Rows are points. To make a cloud, some directions were put in groups of two or more. Within a group, all points are equally far from the middle, so they leave a hole (a ring in 2 directions, a hollow ball in 3). The other directions are filled evenly. Then the cloud was stretched, turned, moved and blurred a little. How many holes are there, and how many directions does each take, smallest first?
In the rows, zero is written as 128.

Cloud, 15 rows:
[[118 157]
 [141  90]
 [137  90]
 [111 154]
 [106 150]
 [172 129]
 [138 162]
 [113  96]
 [166 107]
 [172 123]
 [160 100]
 [143 162]
 [141  90]
 [119 159]
 [108  99]]
Holes: 1 (2)

Cloud, 22 rows:
[[ 98 136  93]
 [108 159 132]
 [162 120  97]
 [143  89 138]
 [151  91 135]
 [118 150 101]
 [101 132 141]
 [137 164 142]
 [171  77 112]
 [ 90 100 132]
 [ 98 157 160]
 [117 158 144]
 [ 64  83 128]
 [164 137 147]
 [ 97 152 138]
 [125 110  72]
 [175 107 120]
 [160 116 114]
 [140 134 146]
 [162 140 128]
 [132 166 105]
 [100 100 129]]
Holes: 0

Cloud (52 x 6):
[[131 178 166 128 169 149]
 [153 135 103 139  98 151]
 [180 136 135 118 168 148]
 [154 159 160 139 113 148]
 [ 98 152 143 146 160  92]
 [177 154 109 115 146  85]
 [174 112 132 126 131 153]
 [152 152 128  99  84 131]
 [104 158 152 158 128 130]
 [139 109 175 137 106 145]
 [120  91 120 100 122 101]
 [154 120 106 122  78 149]
 [104 125 141 123  73 133]
 [175 136 138 152  99 112]
 [121 171 143 164 137 145]
 [109 108 109  74 151 123]
 [117 184 147 129 171 127]
 [136 125  95 116 136 174]
 [125 168  83 131 137 148]
 [105 168 138  99 135 117]
 [108 139 133 154 123  81]
 [176 132  90 142 135  96]
 [104 144 167 100 163 120]
 [155 120 129  91 105 105]
 [138  91 124  99 131 104]
 [155 177 147 162 112 133]
 [156 128 115  92  90 102]
 [117 200 139 159 141 113]
 [135 172 140 187 135 117]
 [131 140 140 105  75 108]
 [140 130 129 146 148 172]
 [107 179 131 154 156  69]
 [120 144 118 160 165  84]
 [147 131  89 109 126 171]
 [119 173 102 154 153 129]
 [137 155  76 117 123 161]
 [102 147 134 160 141 114]
 [166 145 139 113 161  83]
 [150 191 117 161 141 140]
 [ 92 152 134 104  71 129]
 [155 127 100  85 139 121]
 [141 177 118 115 170  98]
 [177 118 175 130 131 113]
 [139 128 153  82 163 129]
 [129 182 108 112 161 110]
 [129 125 124 105 169  92]
 [101 132  94 118 151 140]
 [129 116 131  67 141 127]
 [ 91 135 117 110 121  85]
 [112 161 153 111 101 157]
 [ 91 156 151 128 130 106]
 [164 173 117 140 106 145]]
Holes: 1 (4)

Cloud (85 x 8):
[[ 82 149 156 149 113 162 112 157]
 [167 151 126 119 166  88 131 112]
 [ 99 113 156  81 121 133  95 130]
 [131 102 114 155 145 119  74 141]
 [118 147 164  93 138  98 122 159]
 [198 141 128  94 101 136 112 152]
 [137 121 101 137 110  99 131 151]
 [170 136 130  90 146  98  97 137]
 [134 150  92 176 111 145 122 156]
 [126 132 120 103  83  96 142 199]
 [145 168  99  98 109 113  58 155]
 [107 102 107 119 121 108  76 143]
 [175 165 105 141 137 148 164 102]
 [140  87 159 114  79 136 139 126]
 [ 96 113 171 146 156 171 134 116]
 [143 184  97 125 111  93 154 136]
 [161 130 108 124 101 119  87 110]
 [167 108 166 159 145 120  68 154]
 [110 129 138 131  89  88  77 182]
 [129  70 141 131 118 127 126 179]
 [199 145  95 120  96 122 102 127]
 [138 150  84  85 103 121 143 143]
 [148 119 102 116 114 128 140  93]
 [150 174 148 135  78 135 165 146]
 [122 132 153 144  87 122  90 167]
 [155 120 168 161 105 112 119 144]
 [179 148 123 110  89 163 160 116]
 [137  79 157 124  81 126 138 101]
 [177 133 147 116 104 170 142 127]
 [126 161 121 128  93 131 148 187]
 [141  95 104 128 112  96 141 153]
 [140 114 173 166 115 141 129 118]
 [ 74 105 152 101 181 110 122 145]
 [123 144 165 100 134  89 110 166]
 [101  94 142 124 100 107 109 161]
 [157 112  93 153 115 132 127 185]
 [181  99 104  80 127 136 146 108]
 [113  83 133 136 123 115 165 151]
 [107 121 121  85 122 145  63 126]
 [153  85 154  98 142 141 113 147]
 [141 140 121 137 195 106 107 146]
 [134 136  91 118  89 125 135 131]
 [ 89 123 140 140 138 130 166 179]
 [143 134 142 140 133 165 158 152]
 [137 103  81 142 103 174 105 122]
 [132 155  97 118 127 100 117 132]
 [161 149 119 148 142 117 190 162]
 [111 141 163 114 134 122 105 119]
 [174 118 119 100 131 143 113 165]
 [145 129 153 128 147 119  85 189]
 [ 98 135 158 114  93 107 144 150]
 [148 126  89  98  99 123 106 116]
 [114 126 157 143 119  94 144 158]
 [124 127 144 134 101 115  71 133]
 [ 83 116 158 116 136 108 125 175]
 [132 130 165 176 136 107 131 143]
 [116 107 149 136 137 130  59 171]
 [164  95 160 101 157 133 121 120]
 [105 126 159 112  98 138  98  90]
 [134 134 150 143 117 178 135 150]
 [ 83 145 104 101 112 122 128 101]
 [147  77 138 100 116 128 138 172]
 [140 175 101 134 150 146 119 120]
 [154 130 167 119 129 118 161 149]
 [152 112 178 100 107 101 148 137]
 [110 149 165 102 121  91 111 173]
 [131  87 150 135 131 144  69 114]
 [123 153 100  64 128 132 146 133]
 [183 103 147 137 110 168 136 142]
 [103  91 129 143 133 107 145 125]
 [138 128 141 124 117 126  81 215]
 [148 175 101  87 135  98 136 138]
 [ 94  91 135 117 112 117 172 146]
 [152 114 144 121 200 153 160  98]
 [148 122 161 129 133 129 113 173]
 [135 158 131 108 122  75  84 140]
 [162  52 101 130 137 136 162 132]
 [115 138 145 134 130 108  77 146]
 [151 101 177 108 107 104 100 129]
 [125 159 157  82 142  83 115 153]
 [144 101 160 148 107 118 105 169]
 [164  93  99 116 125 115 163 142]
 [110 115 108 136  76 135 111 154]
 [122 124 114 104 126  92 160  92]
 [126 170 105 119 143 115 108 127]]
Holes: 1 (3)

Cloud:
[[108 101 144 176 126 117 120 124 106]
 [115  81 139 151 116  75 156 150 162]
 [104 112 105 115 134 150 114 105 125]
 [148 143 147 163 117 107  84 145  97]
 [105 159 128 122  89 113  96  62  94]
 [150 143 168 181 124 163 115 119  98]
 [ 95 132 168 154 128 137 150 149  97]
 [124 102 153  94 162 118 146 105 187]
 [ 93 129  78 146 126 114 135 124 128]
 [114 141 194 116 139 133 136 103 128]
 [120 115 143 168 101 157 144 117 178]
 [182 118 129 143 117 159 141 151 176]
 [102 167 114 159  94 126 136 149 128]
 [106 125 153 152 101 108 116  89 129]
 [170 114 158 146 137 115 121 172 171]
 [ 99 143 107  39  97  95 131 108 110]
 [ 89 114 133 146 117 156 109 107 119]
 [142  97 120  69 129  78 167  91 144]
 [100 134 138 174 101 136 138 140 134]
 [150 142 121 176 110 132  96 109  86]
 [129 136 121  63 124  60 140 143 110]
 [ 71 159 119 115 116  90 131  91 162]
 [135 139 141 102 128 131 124 200 121]
 [163 103 146  99 135 145  81 120 132]
 [109  98  99 112 131 125 171 123 163]
 [142 128 144 185 130  98 172 124 106]
 [163 165 160 133 117  97 134 128 127]
 [ 86 138 135 153 141  85 179 101 112]
 [155 174 134  97 148 127 144 122 129]
 [154 109 164 195 129 128 137 151 183]
 [114 121 139 122 139  74 134 113  87]
 [ 88 115 138 150 125 106 176  74 151]
 [151 117 133 142 159 108  98 158 101]
 [105 152 191 117 133 102 111 147 135]
 [153  96 133 180 143 177 147  99 139]
 [134 129 135 130 121 160 141 100  98]
 [154 147 148 111 170 133 118 131 133]
 [152 101 144 150 149  92  78 142 137]
 [131 106 133 161  99 167 122 105 186]
 [143 148 149 168 105 119  82 116 115]
 [119 119 126 124 151 111 103 144  79]
 [143 150 132 106 117  47 159 130 172]
 [146 120 179 140  96  82 141 142 157]
 [147 157 172 146 117  97 121 124 116]
 [161 125 120 164 141 122  96  83 121]
 [179 140 138  64 111  97 122 147 137]
 [ 87 162 119  76 134 124 113 102 120]
 [158 112 150  72 126 134 121 131 141]
 [127  83 125 144  89 106 162 136 131]
 [ 90 153 105 105 155 104 114 115 121]
 [124  96 112  89  95  74 150 111 129]
 [147 161 154 149 125 137 121 184 128]
 [129 141 110 206 120 125 152  65 140]
 [136 138 151 130 113 116 120  69 121]
 [122 123 152 110  80 138 155 119 150]
 [169 144 113 132 123 105 107  94 127]
 [174 125 132 101 142 117 111 137 116]
 [141 177 132 122 122 112  67 118 143]
 [117 159  96  86 120  95 100 143 127]
 [ 93 104 128 106 111  72 136 123 134]
 [ 90 139  96  84  90 112 147  80 193]
 [171 117 140 138 110 135 107 121 183]
 [116 132 111 147  99  97 131  57 127]
 [ 97 162 134  97 104  61 146 133 146]
 [184 142 131 145 124 119 168 114 129]
 [117  93 149 157 161  88 150 135 106]
 [160 130 105 134  93 119 140  89 122]
 [111  99 103 129  84  75 172 105 149]
 [159  92 139  98 141 123 126 106 178]
 [161 155 135 129 159 146  90 122 126]
 [170 116 112 142 119 151 112 109 116]
 [137 104 119 117  86  87 132  96 127]
 [112 171 158  74 104  73 146 137 160]
 [132 101  77 133 144 130 120 111 132]
 [143 148 145 164  87 114 129 149 145]
 [155  95 102 140  80 132 124  87 164]
 [120 178 110 152 103 139 112 128 159]
 [154 111 126  77  94 144 139 134 122]
 [152 181 133 100 103 116  72 105 138]
 [119 129 126 152 105  81 166  75 129]
 [105 141 144 111 128 142  91 153 146]
 [140 155 123 130 124 150 137  71 127]
 [113 110 139 140 141 118 164 181 109]
 [153 165 155 161 130 113 123  99 107]
 [136 101 121 143 124 124 112  91 106]
 [160  83 154 148  83 128 155 170 104]
 [127 131 151 105  90 171 120 152 140]
 [185 148 125 152 111 112 164 136 147]
 [ 85 124 146 187 137 134 119 123 138]
 [110 115 166 173 137 133 187 100 152]
 [127 109 138 154 120 162 164 156 192]
 [ 90 132 144 140 101 118 132 121 110]
 [ 87 157 160  75  83 103 131 106 120]
 [111 110 144 173 128 136 166 170 173]
 [115  92 138 100 133 132 171 123 166]
 [109 129 123 155 129 125 158 143 190]
 [141 165 153 149  90 129 115 113 108]
 [133 121 129 156 142 195 113 108 111]
 [151 117 151 147 124  70 132 135 136]
 [172 142 154 140 155 107 131 127 145]
 [172 120 153 145 128  90 126 132 135]
 [144  87  76 154 107 117 132 111 140]
 [104 118 135  81  95 118 178 130 136]
 [165 109 165 118 131 117  83 120  90]
 [151 125 135 148 101 116  99  88 126]]
Holes: 1 (4)

Cloud (94 x 9):
[[154 118 150  69 107 159 133 148 134]
 [109 153 114 110 159 130  99 161 144]
 [153 117 163 123 118 162 148 104  84]
 [175 133 156 109 135 110 130 127  78]
 [ 85 166 152 117 125 177 119 136 116]
 [161 132 163  96 121 170 167 149 107]
 [156 101 137 186 150 164 123 142 122]
 [154 125 121 152 117 183 149 122 123]
 [114 114 110 109 138 117 178 174 106]
 [117 109 117 167  97 180 153 143 106]
 [112 131 152 108 117 145  94 160  79]
 [133 155 126 143 165 176 128 176 130]
 [140 120 161 171 124 167 171 124 137]
 [155 141 131 137  67 127 143 154 101]
 [108 194 118  98 116 125 113 150 117]
 [136 141 179 127 107 174 166 157 142]
 [143 122 123  70 139 161 122 167 125]
 [101 128 102 112 154 168 115 113 122]
 [115 142 171 103 162 153 109 142 115]
 [150 157 161 107 150 105  98 155 136]
 [ 98 151 115  61 114 143 115 149  97]
 [116 143 154 145  96 128 133  91 110]
 [139 145 125 132  96 150 105 166 153]
 [ 88  92 136 181 133 141 140 146 104]
 [122 121 179  79 136 120 121 136 119]
 [145 127 135 157 135 186 131 103 147]
 [136 113 140 117  83 187 146 162  79]
 [131 172 168 132 107 160 145 130  96]
 [131 127 103 134 120 177 159 126 120]
 [ 84 123 136 145 164 140 154 182  95]
 [141  77 154 119 132 137 105 132 121]
 [105 151 143 124 121 145 161  94 101]
 [168 113 118  88 115 119 160 149  96]
 [122 103 156 181 121 179 102 116 134]
 [ 96 150  98 128 145 109 108 127 145]
 [114 127 112 160 125 137 142 188 110]
 [ 78  98 145  71 107 124 131 147 103]
 [113 172 104 140 138 108 136 119 116]
 [123 153 160  74 142 109 125 154  85]
 [ 83 158 111 115 120 116  86 136 122]
 [144 101 151 152 106 139 170 148 119]
 [129 145 138 125 110 176 144 167 162]
 [114 103 171 139 133 158  92 157 117]
 [ 76 111 150  86 166 152 159 155 148]
 [ 69 163 145 111 114 145 142 150 135]
 [144 121 107 147 118  99 102 163  75]
 [106 151 175 101 119 185 155 129 143]
 [103 109 123 135 146 173 137 146  61]
 [139 111 125 150  92 162 165 144 115]
 [107 128 117  67 122 166 148 172  96]
 [ 84 136 132 165 141 149 141 178  96]
 [126  98 104  61 127 117 121 147 129]
 [145 138 175  87 120 184 140 138 122]
 [149 140 104 149 141 100 137 165 124]
 [135 107 131  94 100 102 134 191  82]
 [141 147  87 103 136 119 121 152  74]
 [148  81 112 108 133 107 131 143 115]
 [ 81 105 146 114 107 152 172 186  94]
 [116 173 135 151 141 126 130 118  90]
 [120 162 121 107 164 104 124 178 104]
 [ 71 128 109 143 133 147 109 135 137]
 [137 144 175  70 103 137 123 134  99]
 [ 64  85 140 115 107 160 164 118 108]
 [103 123 149 134 178 118 171 139 110]
 [151 135 137  90 129 133 133  89 114]
 [148 155 133 159 138 163 150 120 128]
 [124  87 143 100  96 209 129 143 129]
 [ 88 125 136 136 124 177 146 101  80]
 [130 124  99 147 103 114  90 127  85]
 [ 86 133 159 130 142 170  94 136 111]
 [136 135 145 119 166 113 104 133 159]
 [105 139 137 101 124 136 123  86  91]
 [ 98  81 180 125 136 146 159 113 118]
 [ 91 159 114  88  97 131 156 172 119]
 [164 106 154 111 150 136 157 124 102]
 [128  93 119  86 113 149  93 154 110]
 [120 141 115 102 117 118 100 176  66]
 [114 128 118 120  68 137 102 147 138]
 [116 109 146 176 105 170 108 111 119]
 [113 127 172 122 135  97 113 130 143]
 [109 122 162 106 178 139 116 125 136]
 [113 128 127 151 123 133 112 189  90]
 [170  99 127 102 114  99 149 146  97]
 [147 135 172 109  83 122 159 159 105]
 [137 102 152 147 119 179  87 115 121]
 [155 186 103 107 121 126 122 153 105]
 [144 107 155 134  95 175 177 163 112]
 [ 95 109 155  86 110 170 115 149  86]
 [139 138 144 129  69 162 129 153  79]
 [139 151 173 117 111 169 159 126  87]
 [ 76 132 144 108  82 154 154 170 103]
 [106 136 132  84 167 117 126 170 138]
 [117  79 122 137 128 107 118 145  98]
 [151 133 106  95 155 125 122 109 110]]
Holes: 3 (2, 3, 3)

Cloud:
[[150 125 157 102 117 151  82 117  77]
 [107 124 123 166 124 180 170 141 164]
 [134 107 118 105  81 138 137 131 153]
 [126 178 139 120 121 170 132 142 164]
 [128 135  81 135  99 128 154 107  89]
 [114 139 119 146  95 103 125 164 102]
 [127 160  85 132 111  80 154 152 115]
 [165 166  91 147 112 128 157 152 122]
 [ 86 131 158 173  97 121 133 144 132]
 [142  77  76 158 154 142 140 116  78]
 [168 138 145 114 176 147 125 124 116]
 [167 142 117 131 117 150 162 127 166]
 [127  89 110 114 150 157  78 125 102]
 [142 133  65 114 164 103 149 126 103]
 [ 93 121  98 118  94 102 157 123 139]
 [106 120 119 121 118 115 148  95  86]
 [156 115 100 171 151 109 120 101 102]
 [114 103  94 182 155 116 154 135 156]
 [152 176 105 131 160 127 189 131  85]
 [138  92 124 152 129 106 164  95  97]
 [141 120 155 155 106  99 111 132 136]
 [199 138 118 118 128 131 161 118  87]
 [102  63 115 141 142 133  95 130 170]
 [153 165  99 120 144 100 143 109  74]
 [110 102  99 174 152 132  97 113  97]
 [142 152 170 155  87 132 132 139 170]
 [142 111  92 116 111 113 152 154 173]
 [128 164  97 112  98 136 138 168 154]
 [165 126 160 139 126 145  82  81 118]
 [186 148 116 108 111 116 117 126 127]
 [150 155 149 123 138 144  95 124 159]
 [126  89 103 113 123 172 110 119 157]
 [151 153  84 111 165 106 169 124  87]
 [137 135 140 100  75 132 138 132 148]
 [ 79 109  80 135 143 123 167 157 159]
 [130 110 164 157 106 136 128  86 133]
 [144 104 113 135  76 114 111 127 148]
 [ 96 130 138 148  80 166 124 131 121]
 [ 85 117 138 151 102 140 134 106  99]
 [ 89 114  82 157 100 118 113 109 133]
 [171 127 139 122 117  89 127 132 100]
 [ 97 143 108 115  90 145 162 168 168]
 [178 145 145 133 133 108 183 124  96]
 [132 130 163 160 110 129 105 119 173]
 [136 159  86 129 124  79 163 147  93]
 [101 129  85 169 107 100 183 126 150]
 [109 144 104 131  89 122 123 177 134]
 [ 96  79  83 128 142 133  87 131 150]
 [135  90 173 142 131 174 130 128 117]
 [137 129 171 154 146 152 175 142 150]
 [112 119 124 153 101 129 148 104  74]
 [120  72  80 172 158 123 133 135 143]
 [156 167 132  99 122 107 148 137  71]
 [ 94  90  84 137 131 141  81 135 125]
 [107  98 130 115 116 105 101 131  92]
 [126 168 139 142 103 166 105 148 129]
 [ 94 139 168 126  87 157  88 134 165]
 [ 74  87  77 158 114 119 102 137 136]
 [114 134  90 153 121 123 193 103 110]
 [114 125 110 128 105 112 166 143  72]
 [126 103 160 147 116 152  62 113 166]
 [149 125  77 155 157 100 195 140  97]
 [127 111 165 161  99 116 126 145 113]
 [105 114 145 125 110 120  72 142 130]
 [114 113 185 146 111 168  98 120 184]
 [137 133 149 119 147 179  82 114 136]
 [159  86  84 128 124 102  94 101 114]
 [105 148 127 135 140  95 136 129 144]
 [128  83 112 157 133 153 124  87 153]
 [169 140 154 155 111 134  95 138 109]
 [157 106  96 126 119  81 126 127 125]
 [131 151  91 148 103  83 141 147 102]
 [141 125 151 151  83 167 106 149 159]
 [149 121 111 105 143  92 172 117 105]
 [118 160 173 137 109 168 134 128  95]
 [ 96 126  88 150  78 107 173 144 136]
 [148 151 121 156 160 132 207 141 105]
 [125 158 124 174 141 140 122 136 141]
 [144 147  84 152  89 105 143 148 123]
 [113 123 154 181 146 123 133 129 104]
 [125 154 165 113 118 189 111 130 148]
 [107 108 137 186 132 106 125 125 131]
 [128 165 134 162 103 119 192 117 129]
 [119 178 147 117 115 104 161 161 146]
 [100  96 110 161 121 129 113 157 101]
 [177 160 104 149 119 137 156 137 131]]
Holes: 3 (2, 3, 4)
